Each row is a point. Each copy is the shape, with its points in the same order, stretched, turned, moved and blurred by noise. Say if it was mirrored as well.
(in the rows, 128 means zero)

Shape (8 x 2)
[[ 80 132]
 [114 134]
 [141  99]
 [ 74 141]
 [163 171]
 [161 124]
 [124 101]
 [171 176]]
Copy 1 (8 x 2)
[[160 150]
 [140 152]
 [126 107]
 [171 163]
 [ 90 165]
 [100 121]
 [134 116]
 [ 88 163]]
Copy 1 is: mirrored
Copy 2 (8 x 2)
[[ 76 138]
 [111 138]
 [157 108]
 [ 68 157]
 [177 169]
 [174 125]
 [145 105]
 [181 171]]
Copy 2 is: only turned
Copy 3 (8 x 2)
[[ 96  91]
 [123 111]
 [118 158]
 [100  85]
 [189 100]
 [158 144]
 [104 142]
 [193 100]]
Copy 3 is: mirrored

Shape (8 x 3)
[[163 150 135]
 [163 161 134]
 [ 77 154  72]
 [155 108 134]
 [141 126 111]
 [ 70 148 128]
 [148 137 127]
 [132  95  97]]
Copy 1 (8 x 3)
[[127 133 166]
 [127 150 170]
 [123 220  88]
 [151 102 143]
 [151 136 136]
 [ 71 175 103]
 [134 135 149]
 [168 127 111]]
Copy 1 is: only turned
Copy 2 (8 x 3)
[[124 135  72]
 [120 153  61]
 [ 38 183 163]
 [134  98 102]
 [100 117 109]
 [109 194 167]
 [118 128 100]
 [ 81  95 136]]
Copy 2 is: only turned
Copy 3 (8 x 3)
[[154 159 112]
 [148 181 126]
 [ 60 144 164]
 [184 131 126]
 [151 141 143]
 [ 70 114 110]
 [152 151 117]
 [166 122 161]]
Copy 3 is: mirrored

Shape (8 x 4)
[[120  37  92 128]
 [177 111 129  84]
 [123 163 120 127]
 [121 154 152 114]
 [114 123 146 130]
 [118 161 141 119]
 [155 138 159 133]
 [116 162 130  66]]
Copy 1 (8 x 4)
[[202 114  98 164]
 [126 135  67  92]
 [ 86 135 160 136]
 [104 134 165 109]
 [131 117 158 121]
 [100 138 167 117]
 [ 99 105 122 112]
 [ 98 183 170  92]]
Copy 1 is: mirrored
Copy 2 (8 x 4)
[[ 93  71 150 111]
 [164 156 137  77]
 [167 168  98 142]
 [159 175  84 118]
 [141 133  94 116]
 [158 175  91 122]
 [175 128 101  99]
 [162 239 104 105]]
Copy 2 is: mirrored

Shape (9 x 4)
[[107 130 122 131]
 [160 130 138 108]
 [ 91 105 122 194]
 [210 183  96 100]
 [121 132 103 156]
 [165 120 164 150]
 [ 90  96 162 152]
 [122 127  99 108]
 [ 99 136 175 157]]
Copy 1 (9 x 4)
[[147 104 125 131]
 [145 154 115 109]
 [158  69 185 130]
 [208 178  69  85]
 [168 106 135 114]
 [161 151 162 133]
 [121  97 175 152]
 [150 116 114 102]
 [146 107 133 169]]
Copy 1 is: only turned
Copy 2 (9 x 4)
[[116 137 122 143]
 [144  92 158 149]
 [106 155  65 153]
 [132  18 177  86]
 [ 99 113 102 129]
 [168  99 131 162]
 [139 177 102 184]
 [ 97 116 138 135]
 [163 162 113 152]]
Copy 2 is: only turned

Shape (10 x 6)
[[159 149 141  88 127 122]
 [ 73 181 151 169 137 109]
 [166 158  89  95  95  96]
 [156 125 102 112 103 129]
 [166 122 137  97  71 143]
 [ 89 124  74 136 144 142]
 [117 105 110  94  88 126]
 [105 126 126 169 160 139]
 [ 54 134 138 125 137 127]
 [ 78 162  90 143 144 164]]
Copy 1 (10 x 6)
[[158 127 121 131 140 143]
 [ 95 165 194  98 153 103]
 [147 129  78  87 137 135]
 [127 114 101 121 109 126]
 [142 141 102 140  81 144]
 [ 62  94 141 112 132 118]
 [ 88 137  98 141 105 136]
 [ 94 103 176 133 135  94]
 [ 56 149 173 137 142 134]
 [ 69 102 178  92 123 137]]
Copy 1 is: mirrored
Copy 2 (10 x 6)
[[105 150 143 136 163 104]
 [ 66 121 125 113  70 158]
 [ 71  99 115 141 172  72]
 [118  91 135 133 178 107]
 [114  92 179 134 181  91]
 [129  93 102  84 143 143]
 [122  76 164 102 167  84]
 [138 109 114 111 113 164]
 [104 114 145  76  95 124]
 [ 97 105 109  74 137 181]]
Copy 2 is: mirrored
Copy 3 (10 x 6)
[[ 95 111 115 100 154  95]
 [119 190  74 128  67 142]
 [164 127  97 117 185  62]
 [152 113 135 142 158  94]
 [103  92 149 150 142  55]
 [174 145  75 164 138 165]
 [139  95  89 169 132  77]
 [139 150 121 134  88 193]
 [106 141  54 159  91 144]
 [146 169  78 171 150 170]]
Copy 3 is: mirrored
Copy 4 (10 x 6)
[[109 122 139  87 146 110]
 [ 88 118 142 196 120  58]
 [ 96 188 145  70 123 110]
 [115 160 134 102 125 149]
 [139 153 184  95 162 161]
 [ 68 143  93 154  73 163]
 [113 135 168 100 104 174]
 [108 119  87 199 110 124]
 [ 76  79 147 165  89 132]
 [ 44 137 110 179 101 147]]
Copy 4 is: only turned

Shape (12 x 8)
[[149 120 129  88 144 153 119 133]
 [ 79 132 135  98 110 135 140  59]
 [127 125 136  94 139 127 114  71]
 [136 103 128 167 183 115 139  57]
 [143 112 134 136 165  45 109 152]
 [118 219 137  88 147 141  95 147]
 [ 17 146 133  99 138 104 150 130]
 [133 127 107  97 108 114 124 148]
 [ 72 111 104 104 101 112 111 130]
 [ 98 187  71 103 121  85 150 137]
 [139 138  80  94 191 153  99  77]
 [140 156 121 118 121 137 104 127]]
Copy 1 (12 x 8)
[[133 166  85 122 136 148 120 147]
 [109 154 121 164  90 150  79 104]
 [109 146  99 150 127 147 101 102]
 [ 55  88 166 128 143 141 108  90]
 [176  85 168  92 117 110 176  97]
 [152 156  57 133  83  72 111 190]
 [165 167 168 113  40 127  57 117]
 [169 140 109 123  99 151 134 164]
 [179 132 141 132  93 168  73 141]
 [138  99 121 116  22 128 130 178]
 [ 76 123  73 111 130 159  67 132]
 [134 121  90 145 123 124 120 176]]
Copy 1 is: only turned
Copy 2 (12 x 8)
[[120 109  86 134 129 146 118 156]
 [161  70 120 143 114 146 186 112]
 [136  78 118 124 111 162 144 130]
 [119  36 158 117 152 151  98 160]
 [ 74 105 116  96 129  85  94 116]
 [106 155  88  86 137 130 183 155]
 [110  84  70 131 136  93 213  96]
 [133 130  95 128 132 107 130 113]
 [121 111  98 154 138 118 161  74]
 [155 124  90  73 150  80 165  95]
 [125  70  95  96 150 197 110 135]
 [124 132 121 121 145 132 138 139]]
Copy 2 is: only turned

Shape (12 x 9)
[[ 81 152 185  98 112  97 143 119 108]
 [115  95 103 132  92 102 130 118 130]
 [145 161 203  18 120 117 161 133 128]
 [112 102 132 120 127 123 122 164 117]
 [128  78 136 192 141 104 149  92 149]
 [155 146  96 172 129 126 164 145 148]
 [187 150 100 163 225 104 140 112 125]
 [ 87 117 106 116 128 114 147 104 134]
 [101 126  98 164 162  74 108 150 156]
 [ 57 127 161  80 114 151 138 136 153]
 [136  95 116 151  99  83 107 117 179]
 [139 142 106 163 141 122  84 119 139]]
Copy 1 (12 x 9)
[[ 87 157 134 154 110  95 147  86  85]
 [173 146 103 159 136 129 133 138  90]
 [118 173 209 123  61  50 152  99  92]
 [151 130 144 119 155 142 114 103 108]
 [138  74  98 186 149 105 104 165 136]
 [136 127 103 118  98 178 115 182 139]
 [ 79 165 149 136 114 158  83 209 237]
 [109 151 114 144 149 110 141 153  78]
 [112 172 109 134 152 149  54 130 130]
 [107 124 142  90 160  72 145  90  31]
 [191 151  99 151 121 103  80 127 111]
 [137 177 104  98 132 145 101 135 165]]
Copy 1 is: only turned
Copy 2 (12 x 9)
[[115 171 104 108  87 123  98 125  69]
 [128 109  85 130 127 125 138 110 125]
 [182 190 106  32  83 107 115 184  75]
 [111 100 119 123 103 108 119 131 133]
 [ 86 121 135 155 173 124 122  44 174]
 [ 99 125 115 158 168 155 128 145 190]
 [111 134 180 152 207 124 172 139 169]
 [138 127 102 140 149 106 105 118 109]
 [ 72 124 125 191 141  98 142 120 152]
 [145 136 103 123  93  85  61 123 114]
 [118 127  87 148 128 118 150  90 173]
 [135 115 139 174 133 130 146 119 168]]
Copy 2 is: only turned
Copy 3 (12 x 9)
[[116 109 120 110 186 119 109  87  86]
 [105 150 177 123 100 117 153  91 119]
 [155 155  75 155 247 126 110  94 109]
 [131 134 150 100 136 111 126 114 144]
 [ 94 157 187 146  74 139 111 147 109]
 [114 149 158 141 112 174 178 168 118]
 [118 128  75 170  51 155 139 205 117]
 [ 91 127 139 108  99 150 128  91 116]
 [ 72 106 139 122  77 120 151 144 150]
 [115 118 150  95 182 165  89  75 144]
 [ 93 149 193 167 101 119 157 114 134]
 [124  93 149 161  77 143 146 139 122]]
Copy 3 is: mirrored

Shape (12 x 9)
[[ 93 138 162 128 171 137 129 140 137]
 [138  93 119 104 153 139  72 175 140]
 [169 173 206 144  88 114  98  83 127]
 [152 135 189 149 113 170 171 104 101]
 [123  81 102 156 178  94  87 103 126]
 [ 95  72 110 113 130  90 110 145 130]
 [ 98 133 142 106 140 184 154 123 136]
 [102 110  94 117 126 140  76 124 115]
 [117 105  97 130 164  88  66 157  91]
 [144 107 116 106 152  62  93  86  70]
 [160 187 177 170  81 126 125 120 113]
 [153 157 116 109 119 147 158 126 146]]
Copy 1 (12 x 9)
[[101 135 129  93 157 144 115 138  95]
 [ 88 102  77 153 139 196  94 142 123]
 [173  97 165 136 120 112  87  77  77]
 [188  84 149  95 140  93 158 117  83]
 [ 53 123 146 184 144 166 163 111 172]
 [ 83 160  90 178  89 167 144 140 137]
 [150 131  85  84 165 107 133 135 107]
 [112 130  90 196 148 145 137 114 127]
 [ 59 141 131 213 130 177 129 164 128]
 [ 65 126 155 221 104  89 124 131 148]
 [210 113 184 135 124 127 124 110  75]
 [179 136 109  95 132  98 118 145 150]]
Copy 1 is: only turned
Copy 2 (12 x 9)
[[ 99 105  92 125 129 127 100 139 158]
 [ 86 161  79 164 128 153 117  89 137]
 [211 111 174 102  83 153  92 124 174]
 [178  30 113 115 109 123 107 104 112]
 [130 144 128 167 145  87  96 101 151]
 [ 91 169 140 151  92 105  99 113 113]
 [ 99  80  86  95 141 134 100 104 123]
 [113 159  99 127 137 122  83  96 122]
 [117 178 109 187 125 120  83 122 123]
 [155 145 182 182 105 122  46 110 129]
 [212 100 154 105 100 148 114 144 132]
 [134 105 149 108 149 160 125 104 115]]
Copy 2 is: mirrored

Shape (17 x 11)
[[120  70 179 169 102 132  89 114 189  91 162]
 [ 58 156 131 148 119  86 192 121 158 160 146]
 [130  88 131  65  98  77  86 175 120 129 122]
 [ 80 113 101 163  88  85  74 121 165 102 143]
 [174 132 127 107  99 129 157 182 122 122  52]
 [ 97 143 142 201 153  90 149  95 187 124 144]
 [174 140 110 125 113 155 132 188 122  67  95]
 [124 163 136 164 133  98 167  89 126 124 105]
 [140 114 118 144 147 132 137  93 149 147  99]
 [142 100 141 103 109  85 120 180 126  81  63]
 [114 121 103 147 139 126 183  98 183 123 128]
 [115 163 150 135 134 147 128 141 136 119 107]
 [ 89 106 153 128 105 129  96  71 182  68 146]
 [124  92 127 135 171 160 135 151 121 109  81]
 [110 163 129 158 174  93 152  79 198 154 166]
 [172 115 125 125  90 146 140 174  80 119  82]
 [ 95  75 133 109 111  44 100 122 126  90 194]]
Copy 1 (17 x 11)
[[162 168 131 114 163 126 163 117  81 170  56]
 [156 174 127 117 120 129 128 138 173 194 139]
 [ 77  87  94  93 119 117  98 133  53 135 137]
 [130 163 157 169 128 107 115  93  84 173  78]
 [ 81 116 116  88  78 106 156 172  68  82 155]
 [183 179 192 129 120 131 132 124 149 174  86]
 [ 97 116 141 126 115 100 160 132  79  58 138]
 [133 140 186 125  92 141 153 133 144 166 141]
 [151 106 135 131  91 137 142 139 128 133 100]
 [ 80 117 140 102 122  73 142 165  54 120 124]
 [140 149 128 121 127 135 150 137 187 130  98]
 [166 157 127 146 135 144 148 146 109 124 142]
 [137 158 128 151 179 157 167 119 135 172  74]
 [163  91 115 142 127 105 171 140 104 108 115]
 [182 175 176 127 140 165 102 146 182 170  93]
 [ 88  84 115 104  74 101 151 126  66 102 161]
 [103 105 156 101 163 119 105  97  95 194 104]]
Copy 1 is: mirrored
Copy 2 (17 x 11)
[[122 150 134 179 132  94 111 167 125 170 133]
 [ 60 148 108 122  99 110 145 150 200  85 110]
 [183  52 130 149  95 126 167 107 122 161  89]
 [108 166 130 128  90  38 130 136 169 150 114]
 [185 133 129  94 128 187 142 108  66 128 141]
 [ 86 191 106 151  92  88 113 167 180 104 153]
 [200 159 153  77 109 165 116 154  29 122 139]
 [ 96 161  78 109 103 125 115 144 143 114 167]
 [136 121 116 130 113 142  92 121 148 129 165]
 [179 116 134 139 106 130 168 105  70 145 145]
 [ 89 151 144 121  90 150  95 148 157 110 165]
 [162 148 123  99 130 117 128 158 114 105 143]
 [ 98 134 144 133 111  74 113 170 151 166 180]
 [183 108 145 142 125 140 104 115  75 100 156]
 [102 148 112 138  73 117 105 180 212 101 153]
 [178 121 110  97 135 177 120 112  46 135 114]
 [100  68 112 179  58  84 143 147 149 162  97]]
Copy 2 is: only turned

Shape (15 x 12)
[[ 86 161 136 142  99 141 169 151 110  76 151  71]
 [148  91 105 112  93 100 125  88 132 117  45 150]
 [139 112 178 158 145 140 150 157 192 123 106  95]
 [120 194 138 148 118 154 166 132 114 133 151 104]
 [120  78 115  63 129 110 111 127 105 156  81 131]
 [125 124 148 173  90 153 173 150  99 125 178 123]
 [ 95 203 157 178 130 131 187 185 110 114 155 132]
 [136  92  90  70 128 134 150 110 152 107 110 166]
 [160 144 163 158 163 166 116 134 142  94 128 104]
 [102 101  81 116 115 144 123  92 145 161  91 129]
 [129 127 194 140 156 107 140  86 161 117 140 112]
 [158 124 140 164 177 105 173 128 165 119 135  77]
 [ 83 164 144 166 109 132 136 159 150 104 170 123]
 [170 100  89  75  93  90  94 113 156 147 101 131]
 [128  79  76 120 139  95  96 109 120 122  97 145]]
Copy 1 (15 x 12)
[[118  80 127 180 141 143 141 149  71 133 173 148]
 [168 152 129 144 141 126  93 132 187 136 115 171]
 [158 117 103 189 147  98  98  67  71 100 135  88]
 [109  63 184 158 128 112 168 118 113 120 153 150]
 [140 192 126  98 112 161 125 100 168 123 131 159]
 [ 94  71  98 141 152 111 136 119  86 150 125 121]
 [127  35 149 145 199 130 146 113  65 127 169 125]
 [128 174  92 134 141 118 104 132 185  97 177 152]
 [103 135 140 194 142 101 107  70 107 143 143 106]
 [125 172 157 110  98 101 141 154 156  95 114 146]
 [163 129 130 191 140 122 151  88 144 117 131  89]
 [154  98 137 172 120 135  98  99 127 108 175  71]
 [134 103 123 144 154  95 157 153  70 147 155 124]
 [163 177 129 108  82  96 131 134 210 142 156 175]
 [133 191 131 100 127 136 106 155 180 162 133 125]]
Copy 1 is: only turned
Copy 2 (15 x 12)
[[142 115  91  66 154  97 118  71  94 123 105 114]
 [139 128 134 155  47 154 225 124 222 127 100 140]
 [ 93  93 126 145 153  84 151 132  91 130 138 139]
 [153  97  93  90 175 103 113 130  74  96 111 154]
 [104 162 146 131  74 144 162 124 230 124 162 159]
 [ 95  92  94  95 164 132  74 125  60 154  99 138]
 [129  44  42  97 142  87  81 128  51  79 113 110]
 [145  84 201 104  86 149 167 122 211  98 125 144]
 [125  78 107  91 187  74 145 150 128 138 123 107]
 [122 144 187 156 114 134 156 127 182 104  81 165]
 [109 143 104 123 198 167 173 125 111  81 168  86]
 [114 140 163 106 168 110 179 160  70  77 109 109]
 [134  82  70 132 152 109  90  96  76 114 119  88]
 [159 163 168 152  85 150 184 111 189 129 143 157]
 [137 154 161 142  80 151 172 147 220 120  90  93]]
Copy 2 is: only turned
Copy 3 (15 x 12)
[[ 91 151 136  96 151 181 181  66  98  74 131 175]
 [ 81  96 100 150  71  87 159 107 141 132 120 128]
 [ 94 161 170 111 113 144 177  91 184 138  87  97]
 [102 134 138 111 169 151 132 127 153 107 161 167]
 [150 136  92 133  83  81 146 140 118 137 162 110]
 [106  95 163  98 138 164 157 105 140 130 190 119]
 [102 152 180 161 178 167 146  98 151 131 189 159]
 [102 109 124 143  93 122 185 166 103 155 133 130]
 [ 75 157 152 107 131 174 112 124 140 109 113 123]
 [113 101  77 119 131  89 164 153 138 151 128 121]
 [ 91 138 161 128 154 110 167 126 168  63 111  96]
 [ 61 176 177 100 143  99 176 107 141 118 109 119]
 [129 115 162 139 175 149 171  82 127 112 120 137]
 [153  91 132 117  71  49 152 120 125 136  96 142]
 [105 105 108 149 105  76 135 122  83 148 125 102]]
Copy 3 is: only turned

Shape (18 x 12)
[[149 145 116 123 111 143 141 129  99 129 144 127]
 [127 148 118 112 149 102 150 118 128 133 116 118]
 [116 133 125 131 109 126 111 162 145 131 115 140]
 [127 155 141 124 124 144 144 138 140 129 123 123]
 [140 151 142 138 124 140 156 151 141 106 118 130]
 [108 131 117 126 140 121 125 115 138 130 249 125]
 [120 103 120 119 113 141 126 118 127 120 115 110]
 [138 133 113 128 139 142 132 113 142  95 136 108]
 [139 140 120 126 123 118 142 152  86 110 151 140]
 [139 113 146 126 151 123 128 124 133 137 135 146]
 [116 157 119 155 150 139 141 116 133 138 115 141]
 [114 109 141 125 148 144 124 131 143 101 136 147]
 [152 153 113 131 153 148 145 162 133 102 147 138]
 [134  96 118 120 138 143 154 120 144 126 130 139]
 [115 155 132 155 142 141 120 132 111 129 141 133]
 [126 141 131 164 128 139 111 113 139 132 121  94]
 [112  79 121 116 150 141 117 122  96 132 143  95]
 [116 126 145 118 137 143 102 116 141 141 134 134]]
Copy 1 (18 x 12)
[[143 120 171 108 133 127 157 162 123 120 131 134]
 [155 146 120 134 145 124 114 181 148 109 126 128]
 [116 136 133 165 117 134 124 137  95 142 108 133]
 [126 151 162 139 142 117 120 135 132 129 131 135]
 [141 155 151 150 149 135 140 115 139 122 141 152]
 [101  86 119  69 107  44 138 112 110 122  92 137]
 [143 143 140 119 110 122 109 150 105 144 149 124]
 [128 154 125  98 131 125 135 128 127 128 163 116]
 [145 122 152 124 131 119 176 169 115 122 128 168]
 [148 111 134 150 126  96 126 147 140 136 133 120]
 [116 149 157 154 120 117 125 149 152  85 142 114]
 [123 129 122 147 123  86 121 124 109 138 161 137]
 [112 113 138 130 161 135 153 133 139 110 147 147]
 [157 103 126 132 131 114  98 138 129 120 153 134]
 [102 143 157 140 106  98 152 143 134 117 134 132]
 [109 174 147 115  90 122 127 125 144 141 138 105]
 [132 111 125  88  93  91 106 184 117 165 166 142]
 [116 130 145 142 115  79 115 145 117 148 137 104]]
Copy 1 is: only turned
Copy 2 (18 x 12)
[[107 103 128 129 126 145  93 154 139 109 140 157]
 [128 106  84 145 132 118 131 134 103 102 153 117]
 [121 101 129  93 165 114 116 113 166 114 118 121]
 [127  90 103 134 151 136 118 125 137 105 117 139]
 [143  82  98 110 151 159 120 128 129  93 111 137]
 [ 15 180 135 119 165 153 160 162 182 139 144 161]
 [115 102 159 106 126 119 141 139 111 124 124 126]
 [117  97 124 113 123 164 168 138 122 131 147 139]
 [107 120 123  97 152 152  92 152 128  96 148 156]
 [131 157 132 130 129 132 136 118 132 106 124 116]
 [112 103  81 135 125 148 124  97 137 117 137 129]
 [116 132 150  99 155 159 161 109 127 113 120 117]
 [129  97 100 103 152 171 138 116 156  83 155 152]
 [121 118 152 118 119 136 150 124 120  88 119 105]
 [ 98 122  99 115 144 152 117 110 146 129 138 160]
 [112 107 101 116 114 134 147 124 138 156 127 155]
 [ 97 145 173  96 122 100 163 130  94 115 153 153]
 [110 142 142 137 141 127 143 109 151 137 122 127]]
Copy 2 is: mirrored
Copy 3 (18 x 12)
[[150 137 135 139 120 116 103 152 106 138 126 126]
 [118 110 110 132 131 132 107 129 153 149 109 156]
 [139 154 133 118 121 121 145 116 133 120 166 128]
 [142 131 112 130 129 107 132 113 123 145 125 128]
 [143 123  95 131 135  95 126 106 110 148 155 133]
 [110 140 156 122 142 133  98 198 166 190 138  90]
 [111 126 149 132 147 128 137 112 113 126 125 150]
 [106 100 133 142 140 104 120 116 121 156 138 145]
 [141 127 129 130 128 138  87 158 124 130 152 114]
 [101 140 107 131 120 125 134 143 127 117 112 120]
 [132  93  97 100 103 128 150 129 133 150 104 138]
 [ 93 106 121 138 135 140 142 115 130 124 132 112]
 [129 121 120 144 108 116 100 111 121 161 166 111]
 [100 129 120 153 138 137 139 121 107 147 127 142]
 [135 109 121  89 107 129 130 140 131 132 121 113]
 [121 121 125  83 128  86 147 120 116 143 123 151]
 [ 81 131 171 119 143 171 108 116 121 118 111 130]
 [109 135 133 127 116 120 149 135 139 112 103 111]]
Copy 3 is: mirrored
Copy 4 (18 x 12)
[[116 129 153 132 126 143 117 114 136 107 105 124]
 [109 123 125 124 115 149 125 123 117 132 136 157]
 [144 160 125 116 105 110 134 129 141 120 128 119]
 [122 147 128 107 107 151 108 111 155 133 128 136]
 [128 161 117  98 113 158 130  97 148 118  99 127]
 [ 86 158 195 147 214 111 139 130 156 147 182 145]
 [123 127 125 117 134 129  98 136 120 115 137 107]
 [125 135 134 112 146 175 113 134 113 125 127 115]
 [112 140 151 120 137 122 145 116 130  94  92 135]
 [139 122 116 136 142 130 131 110 141 109 155 136]
 [125 102 131 130 102 159 140 128 154 152 116 132]
 [128 136 123 103 151 138 131 132 143 109 153 110]
 [137 156 147  97 126 161 152  91 133 111 112 128]
 [117 129 122 124 138 134 134  91 122 113 150 105]
 [132 113 149 122 127 138 127 139 164 141 112 137]
 [150 119 127 130 127 154  97 145 140 158 114 127]
 [129 101 145 103 167 100  89 128 116 122 159 126]
 [139 119 132 128 134 136 103 148 156 125 172 127]]
Copy 4 is: only turned
